Each point is reached from the start by the listed moves, each made once or not at all, plus a little noise. Say if it took an odd or an even number of moves. Then give how often each move was made.

Moves:
(1): [24 20  8 24]
(2): [-10   8   2 -34]
(3): [-14   5 -58 -52]
Start: [-10  -6 -18  21]
Points:
[ 13  15 -11  47] -> odd (1, 0, 0)
[-13  -7 -19  22] -> even (0, 0, 0)
[-35   6 -73 -63] -> even (0, 1, 1)

Moves:
(1): [ 19  30  12   5 -21  -7 -25   5  22  18 -11]
(2): [ 17  -9  21 -25  14   1   3  -5  -8 -42 -34]
(3): [ 11  -2 -32  20  10  16 -13  -3  11  28  11]
(4): [  6   2   0  -8  -8   3 -27  14 -19  -2  19]
(5): [-32 -17   1  22  28  22 -28  16   4 -31  -1]
(6): [ 16  -5  12  11  -5 -12   3 -25 -33   1 -17]
(7): [-15  -3  18  13   0   7   4   6  13   4  10]
(8): [-40  35   0  -3   3  35  20  16   0  18 -22]
(9): [-13 -14 -22  24  -1  11  26   0 -17  13   3]
Start: [  8  -4   1  20   2  14 -16  12   1  -5   4]
Points:
[-25   9  11  84  29  87 -26  22 -10   3 -58] -> even (1, 1, 1, 0, 1, 1, 1, 1, 1)
[  30    3   -6   68    5   38 -105   18  -13    9    5] -> odd (1, 0, 1, 1, 1, 1, 0, 0, 0)
[-35  22 -13 101  10  89 -52  42 -19  43  -6] -> even (1, 0, 1, 1, 1, 1, 1, 1, 1)
[ -8   5 -33  29  19  78  -7  37 -34   9 -20] -> odd (0, 1, 1, 1, 0, 0, 0, 1, 1)
[ -4 -19   0  79  33  65 -47  32  25 -15 -19] -> even (1, 1, 1, 0, 1, 0, 1, 0, 1)
[  9   0  35  23  23  31 -67  28  18 -61 -45] -> odd (1, 1, 0, 0, 1, 0, 0, 0, 0)
[-47  14 -30  49  35  89 -63  57  -2   6  13] -> even (0, 0, 1, 1, 1, 0, 0, 1, 0)

Moves:
(1): [  7  -7  26   3  -9 -15   3  -6  12 -17 -31  11 -13   3   7   2  -6  -6
  -6 -17   2  14]
(2): [ -3  -3   5  -4   6  -4  -9   4  -3   9   4  -8  -9  -3   5   6  -4 -12
 -16  -4   3  11]
(3): [  1   2  -9 -19   2   4 -23  -8   5   0 -10  -3  -4   4  -8   3  -5  -6
  14   5  11  -2]
(4): [  3  -2  10   4 -12  14  16  -8 -18  -5 -14   7   5 -16  -8  15  -4   5
   1   5  10 -16]
(5): [  8   7  10  16  -6   0  -7 -16   6   3 -23  16  17  -9   0  -5  14  24
  -4 -10   4  -5]
(6): [ -6  10 -10  -7   4  12   1 -13   1 -15  11   1  12  -2 -14   4  -5  -7
  -3   7  32  21]
(7): [ 12 -10   8  12   5  -2   0  -7   2   0   2  -1  12  -8 -13   8  -3   1
   4   0   2   8]
(8): [-28  10  -3  -4  -9  -1  -6 -18  17 -11  -8  22   9  -8  -7  18  14  10
  11  -1  13   7]
(9): [  7   0 -10 -17  -2   7  -8   4  -1 -12  -5 -15   2  11   4 -11  27 -14
  13 -14 -32   1]
(10): [-29   2   3   0  15   4   2  -5   3  -4  13  -4  12   9 -23 -17  11 -23
 -12  12   2   6]
(11): [ -2 -18 -13   2   1  29   6  -2  -2  13   3   7 -11  20  -6   8  -1  -1
  -1 -18  -2  -3]
(12): [ -8  -2   2  26  -7   4  24   3 -16  -2 -18 -25   1  -1  -1   7   0  11
  -8 -17 -10 -16]
(13): [  0   4   4   3  18 -12 -12  -5  11  -1   8   9  13   9   5 -13 -13 -27
  15  -1   1   9]
(14): [  1   4  -6  -9  -4 -11  -8  -5  -9   8   3   4   9  -6 -18  -5  -6   2
  20  -8  10   4]
(15): [ 11  16  -7 -13   1 -36  23   5 -15 -16 -13  -3   5   0  -7  29   8 -11
   6 -10  10  -9]
(16): [-12  -9   0 -12   1   5  13 -22   1   0   9  -3  25  -7 -10  -6 -11  15
  17   6  25  -6]
(17): [ -3 -16   5   9 -20 -18  11 -13 -19  -3 -17  -4   2   4  -9  15 -10 -17
   2  -5  -6 -14]
(18): [ 22 -14 -11  17  -6  21  11  -1   9  11  -4 -13  -2   3  -5  -1   8 -22
   7   8  -3  -1]
(19): [ -8   9 -10 -13   3 -12  -7  21   5  17   7   3  20   3  -7 -12  -5   4
   8  16  -1  15]
(20): [ 10  19  -5  10  -9 -15  23 -20  20 -17   6  -3  30 -22 -21  18  -4 -13
  -2 -13   5  -3]
Start: [  4  -1  -1  13  -4  -8  -8   7  22   2  -2  23   1   9  13   0 -26  12
  -4  10  -1  12]
Points:
[ 13 -22 -35 -16   3  30  13  -3   3  -7 -27 -10  -1  38 -34  36  13 -73
   7  -9   2  -2] -> even (0, 1, 1, 1, 0, 0, 0, 0, 1, 1, 1, 0, 0, 0, 1, 0, 0, 1, 0, 0)
[  0 -18 -29 -48  18 -27 -16 -14  37  10 -21  13  51  54 -51 -14 -21 -90
  59 -16  27  51] -> even (1, 1, 1, 0, 0, 0, 0, 0, 1, 1, 1, 0, 1, 1, 1, 1, 0, 1, 1, 0)
[ 34  38  -1 -35 -31 -58  21 -68  35 -53 -60  39 121 -39 -80  37 -23   6
  66 -26  77  29] -> even (1, 0, 1, 1, 1, 1, 1, 0, 1, 0, 0, 0, 0, 1, 1, 1, 0, 0, 1, 1)
[-47  25  11  12  -4 -28  23 -68  17 -36 -58  42  89 -11 -48  31 -12   5
  39  -1  69 -18] -> odd (0, 0, 1, 1, 1, 0, 0, 1, 0, 1, 0, 1, 1, 0, 1, 1, 0, 0, 0, 0)
[  3  -5  25 -24  13 -36   7 -46  20 -52 -47  17  59  15 -37  10 -23 -52
  48  -2  30  18] -> odd (1, 0, 1, 1, 0, 0, 1, 0, 1, 1, 0, 0, 1, 0, 1, 1, 0, 0, 0, 0)
[-48   2  13  -4 -12 -53 -23 -19  51 -31 -36  44  47  39 -14 -19  -4 -61
  30  -1 -19  51] -> odd (1, 0, 0, 0, 0, 0, 0, 1, 1, 1, 0, 0, 1, 0, 0, 0, 1, 0, 1, 0)
